Each row of a before or after table is a point. The points were changed in one or more steps. Then noise was added and the rows were shuffled. The steps act on how far a point lies along the listed directions, d1 being the first. Write out the steps. A step turns or swaps two directions, mirrors them in a line or flattens them onto one, adds a multiple of one to another, or multiplies one. Angles are multiples of 10 degrees, from the lower direction toward the higher: turns from -170 to 170, lines from 10 to 170 but not 90. Use the fewest steps. Two steps may share a direction if one is a turn and the other turns, adds or multiplies; they go together, in the order done. Otherwise the lowest direction goes first.

Directions:
(1): [0.53 0.20 0.25]
(2): [ 0.23  0.09 -0.57]
(3): [ 0.22 -0.58 -0.01]
Before, 8 rows:
[[-0.22  0.29 -0.07]
 [-0.08 -0.07 -0.42]
 [-0.01  0.38  0.26]
 [ 0.20 -0.07 -0.08]
 [ 0.52  0.25  0.38]
 [ 0.16 -0.19  0.12]
 [-0.16 -0.41 -0.42]
 [ 0.04  0.36  0.09]]
After, 8 rows:
[[-0.13  0.83  0.11]
 [-0.02 -0.88 -0.44]
 [-0.07 -0.12 -0.42]
 [ 0.27 -0.49  0.13]
 [-0.41  0.81 -0.05]
 [ 0.54  0.30  0.34]
 [-0.18  0.89  0.29]
 [ 0.25 -0.26 -0.04]]
Steps: multiply d3 by 2.5

Directions:
(1): [-0.26 -0.32 -0.55  0.20]
(2): [ 0.45 -0.42 -0.09 -0.34]
(3): [ 0.33  0.46 -0.44 -0.02]
(4): [ 0.36 -0.12  0.12  0.59]
Before (12 x 4):
[[-0.08  0.53 -0.07  0.30]
 [-0.19  0.23 -0.29 -0.24]
 [ 0.47  0.69  0.02  0.05]
 [-0.26 -0.63 -0.57  0.21]
 [-0.24  0.65  0.19 -0.25]
 [-0.40  0.67 -0.15  0.16]
 [ 0.29  0.81  0.13 -0.13]
 [ 0.26  0.54  0.40 -0.14]
 [-0.21  0.14 -0.35  0.03]
 [-0.52  0.47 -0.10 -0.02]
 [ 0.15  0.20  0.36 -0.07]
 [ 0.19 -0.13 -0.56  0.42]]
After (12 x 4):
[[-0.05  0.16  0.03 -0.42]
 [ 0.01 -0.34  0.26  0.22]
 [-0.31 -0.50  0.23 -0.18]
 [-0.34  0.19  0.33 -0.55]
 [-0.28 -0.35 -0.28  0.50]
 [ 0.27 -0.40  0.58  0.00]
 [ 0.03 -0.68  0.54 -0.04]
 [-0.62 -0.09  0.35 -0.33]
 [-0.51 -0.03  0.58 -0.42]
 [ 0.09 -0.04  0.60 -0.39]
 [ 0.20 -0.04  0.43  0.25]
 [ 0.27 -0.16 -0.35  0.75]]
Steps: mirror d1 and d4 in the line at 30 degrees; turn d2 and d3 by 140 degrees

Directions:
(1): [-0.11  0.72 -0.21 -0.33 -0.06  0.27]
(2): [ 0.73 -0.01  0.03 -0.04  0.32  0.36]
Before, 9 rows:
[[ 0.00  0.39 -0.14 -0.24  0.05  0.35]
 [ 0.55 -0.58  0.29  0.26  0.15 -0.28]
 [-0.42  0.27 -0.07 -0.16 -0.09  0.11]
 [-0.33  0.15 -0.05 -0.09 -0.17 -0.12]
 [ 0.16  0.25 -0.11 -0.36  0.00  0.26]
 [-0.42 -0.16  0.13 -0.01 -0.30 -0.25]
 [-0.36 -0.11  0.01  0.22  0.05 -0.20]
 [ 0.21 -0.55  0.14  0.31  0.24 -0.08]
 [ 0.17  0.49 -0.05 -0.33  0.02  0.23]]
After (9 x 6):
[[ 0.53 -0.31  0.21  0.00  0.11  0.17]
 [-0.31  0.60 -0.19 -0.50 -0.22  0.17]
 [-0.11 -1.13  0.30  0.58  0.14 -0.46]
 [-0.31  1.01 -0.20 -0.48 -0.18  0.22]
 [ 0.25 -0.26  0.09  0.27  0.33  0.04]
 [-0.02 -1.23  0.46  0.58 -0.10 -0.86]
 [ 0.10  0.59 -0.13 -0.35  0.16  0.53]
 [-0.35  0.85 -0.31 -0.40 -0.11  0.36]
 [ 0.29  0.30 -0.07 -0.22  0.08  0.25]]
Steps: multiply d1 by 2; multiply d2 by -1
